Rows are points. Examples show where two turns around zero, p and q, send a point. Where does a point land after both, in the order given? Backwards means that the second turn is done in reverse. Each puzzle has new turns, and all numbers are rounded.

Turn p:
[-10 -19] -> [ -9 -20]
[-13  10] -> [-14   9]
[ 39 -17] -> [ 40 -15]
[23  0] -> [23  1]
[-38  26] -> [-39  24]
Turn q:
[ 19 -39] -> [ 26 -35]
[-3  3] -> [-4  2]
[-10 -31] -> [ -4 -32]
[-4 33] -> [-10  32]
[-2 33] -> [-8 32]
Where do these land?
q, then p: [-20   3] -> [-20  -2]
q, then p: [-1  6] -> [-2  6]
p, then q: [-26 -23] -> [-20 -29]
q, then p: [48 14] -> [43 25]

Turn p:
[-12 -25  22] -> [ -3 -35   6]
[30  6 15] -> [31  5 14]
[-8 -7 29] -> [ -1 -22  21]
[  1  40 -47] -> [-14  57 -19]
[-11 -14 -18] -> [-11  -5 -22]
Turn q:
[ -2  24 -25] -> [-20  28   2]
[  0 -27   6] -> [  5 -24 -13]
[-15   6   7] -> [-5 -5 16]
[37  7 48] -> [60  4  7]
[-20 -10 -36] -> [-40  -3 -13]
Where do these land?
p, then q backwards: [-12  18  -3] -> [ -8  16 -13]
p, then q backwards: [ 25 -17  21] -> [  7 -11  34]
p, then q backwards: [-47  10 -16] -> [-27   1 -43]
q, then p backwards: [-19  37  -9] -> [-15  39   9]
q, then p: [ 40 -29  -5] -> [ 14  25 -40]
q, then p: [ 14 -19  11] -> [ 17   0 -20]

Turn p:
[  0 -15 -13   9  -2  13] -> [ 3  4  0 25  3  3]
[  7  15  -6 -38  22   8] -> [ 13  21  -6 -23 -19  27]
[26 17 28 12  8  9] -> [  1   9  36 -15 -11 -18]
[ 17   7 -15 -19   5  -5] -> [ 19  12 -13  -9 -15   2]
[-21   5  -9  24 -12   0] -> [-22   2  -9  13  20 -12]
[ -7 -28  -4  -1  12 -21] -> [ 20 -21  -6   4  20  11]
[-23  -2  19  13 -33  -5] -> [-35 -28  -2   5   3 -13]
Turn q:
[  3 -23   9 -13   1  -5] -> [ 10 -25   7  -5   4  -3]
[ -8 -12  -4 -10  20 -15] -> [ 10  -9  -8 -22  15  -4]
[27 13 -8 -2 -3  3] -> [  4   0 -19  19 -10  13]
[ 17  16 -25  18  -4  48] -> [-41  12  -9  20 -14  36]
[ 4 20 21 26 -3  3] -> [ 4 27 14 23  8  4]
[-18   4  20 -17  -2 -15] -> [ 23   4  15 -16  -6 -13]
[-25 -19 -13  -2  -9 -19] -> [ -9 -10   0 -19   4 -32]
Where do these land?
p, then q: [14 10 -6 16  8 25] -> [14 29  6 14 -1 -3]
p, then q backwards: [-12 -12  10  30 -11  18] -> [  4 -18   8  30 -18  11]
q, then p backwards: [  7 -26 -16 -11 -23 -11] -> [  3  -9  11   4 -35 -18]
p, then q: [ -3   3  -6 -18 -21 -18] -> [-16 -17 -15  -8 -10 -14]
p, then q: [-15   4  -8   6   6  18] -> [-8 22  6 -6  2  8]
q, then p: [ -2   2 -10  -4   8  10] -> [-7  5 -6  4 -5 12]
q, then p: [ -9  29 -12  -7  30 -26] -> [ 18  34 -23 -17 -20  -1]
q, then p: [ 18 -10  48 -11   2 -15] -> [ 29  -8  40   4 -12 -20]
